Rows are points. The points of each table are mixes of a few directions, plus a little noise. Count the directions of each table, and those that both share. Where both have some left over, give the other angles between the two spaces (their principal angles), to ten degrees, smallest first.

First (6 x 3):
[[+0.70,-0.71,-0.68],
[-0.12,+0.13,+0.11],
[-0.02,+0.02,+0.03],
[-0.09,+0.11,+0.10],
[-0.20,+0.21,+0.20],
[-0.24,+0.25,+0.24]]
Second (5 x 3):
[[-0.12,-0.05,-0.34],
[+0.06,+0.22,-0.04],
[-0.23,-0.56,-0.15],
[+0.39,+0.66,+0.54],
[-0.09,-0.27,+0.00]]
Directions: first 1, second 2, shared 0; angles 60

First (10 x 8):
[[-0.18,+0.25,-0.20,+0.21,+0.03,-0.01,+0.00,-0.52],
[-0.31,+0.22,+0.36,-0.21,+0.19,+0.56,+0.06,-0.16],
[+0.21,-0.18,-0.24,-0.27,-0.09,+0.57,-0.67,+0.35],
[+0.18,-0.18,-0.09,-0.33,-0.06,+0.62,-0.60,+0.41],
[+0.27,-0.24,-0.10,+0.23,-0.15,-0.84,+0.31,+0.26],
[+0.17,-0.10,-0.25,+0.35,-0.14,-0.84,+0.29,-0.06],
[+0.04,-0.05,+0.09,+0.20,-0.02,-0.63,+0.46,+0.01],
[+0.19,-0.21,+0.04,-0.35,-0.04,+0.52,-0.45,+0.50],
[-0.36,+0.29,+0.33,-0.05,+0.20,+0.31,+0.24,-0.36],
[-0.21,+0.21,+0.06,+0.19,+0.08,-0.24,+0.35,-0.40]]
Second (10 x 8):
[[+0.60,-0.59,-0.22,-0.32,-0.24,+0.11,-0.61,+1.00],
[-0.08,+0.12,-0.11,+0.22,+0.00,-0.29,+0.19,-0.29],
[-0.28,+0.21,+0.23,+0.04,+0.12,+0.07,+0.27,-0.29],
[+0.38,-0.34,-0.28,-0.07,-0.19,-0.14,-0.35,+0.51],
[+0.08,-0.17,+0.30,-0.08,+0.02,-0.24,+0.29,+0.35],
[-0.53,+0.43,+0.49,-0.02,+0.28,+0.28,+0.49,-0.54],
[-0.01,+0.14,-0.55,+0.26,-0.09,-0.09,-0.27,-0.47],
[-0.35,+0.29,+0.25,+0.06,+0.16,+0.12,+0.32,-0.43],
[+0.39,-0.34,-0.33,-0.17,-0.17,+0.16,-0.57,+0.51],
[-0.25,+0.23,+0.17,+0.07,+0.12,+0.03,+0.26,-0.34]]
Directions: first 3, second 3, shared 3

First (10 x 11):
[[+0.50,-0.43,+1.56,+0.42,+0.00,-1.04,+0.22,-0.51,+0.22,+0.87,+0.03],
[-0.27,+0.22,-0.81,-0.21,-0.01,+0.55,-0.11,+0.27,-0.10,-0.46,-0.02],
[-0.13,+0.10,-0.36,-0.11,+0.00,+0.25,-0.05,+0.12,-0.05,-0.19,+0.00],
[-0.06,+0.05,-0.17,-0.05,+0.01,+0.12,-0.03,+0.06,-0.02,-0.08,-0.01],
[-0.21,+0.18,-0.68,-0.19,+0.00,+0.45,-0.09,+0.23,-0.10,-0.37,-0.01],
[-0.24,+0.20,-0.76,-0.19,+0.00,+0.51,-0.11,+0.26,-0.12,-0.43,-0.02],
[+0.00,-0.01,+0.01,+0.00,-0.01,+0.00,+0.00,+0.01,+0.00,+0.00,+0.00],
[+0.30,-0.26,+0.96,+0.24,-0.01,-0.63,+0.12,-0.33,+0.15,+0.54,+0.01],
[+0.07,-0.05,+0.19,+0.05,-0.01,-0.12,+0.03,-0.06,+0.03,+0.11,+0.01],
[+0.02,-0.01,+0.05,+0.01,-0.01,-0.03,+0.01,-0.01,+0.02,+0.03,+0.00]]
Second (8 x 11):
[[+0.12,+0.08,+0.34,+0.27,+0.00,+0.35,-0.15,+0.27,+0.12,-0.17,-0.23],
[+0.15,+0.09,+0.40,+0.32,+0.01,+0.42,-0.18,+0.32,+0.14,-0.19,-0.28],
[-0.21,-0.13,-0.56,-0.45,-0.01,-0.59,+0.25,-0.45,-0.20,+0.28,+0.39],
[-0.07,-0.05,-0.20,-0.16,+0.00,-0.21,+0.09,-0.16,-0.07,+0.10,+0.14],
[+0.21,+0.13,+0.57,+0.46,+0.01,+0.60,-0.26,+0.46,+0.20,-0.28,-0.40],
[-0.08,-0.05,-0.22,-0.18,+0.00,-0.23,+0.10,-0.18,-0.08,+0.11,+0.15],
[-0.31,-0.19,-0.83,-0.67,-0.01,-0.87,+0.38,-0.67,-0.29,+0.41,+0.57],
[+0.18,+0.12,+0.50,+0.41,+0.01,+0.53,-0.23,+0.41,+0.18,-0.25,-0.35]]
Directions: first 1, second 1, shared 0; angles 90
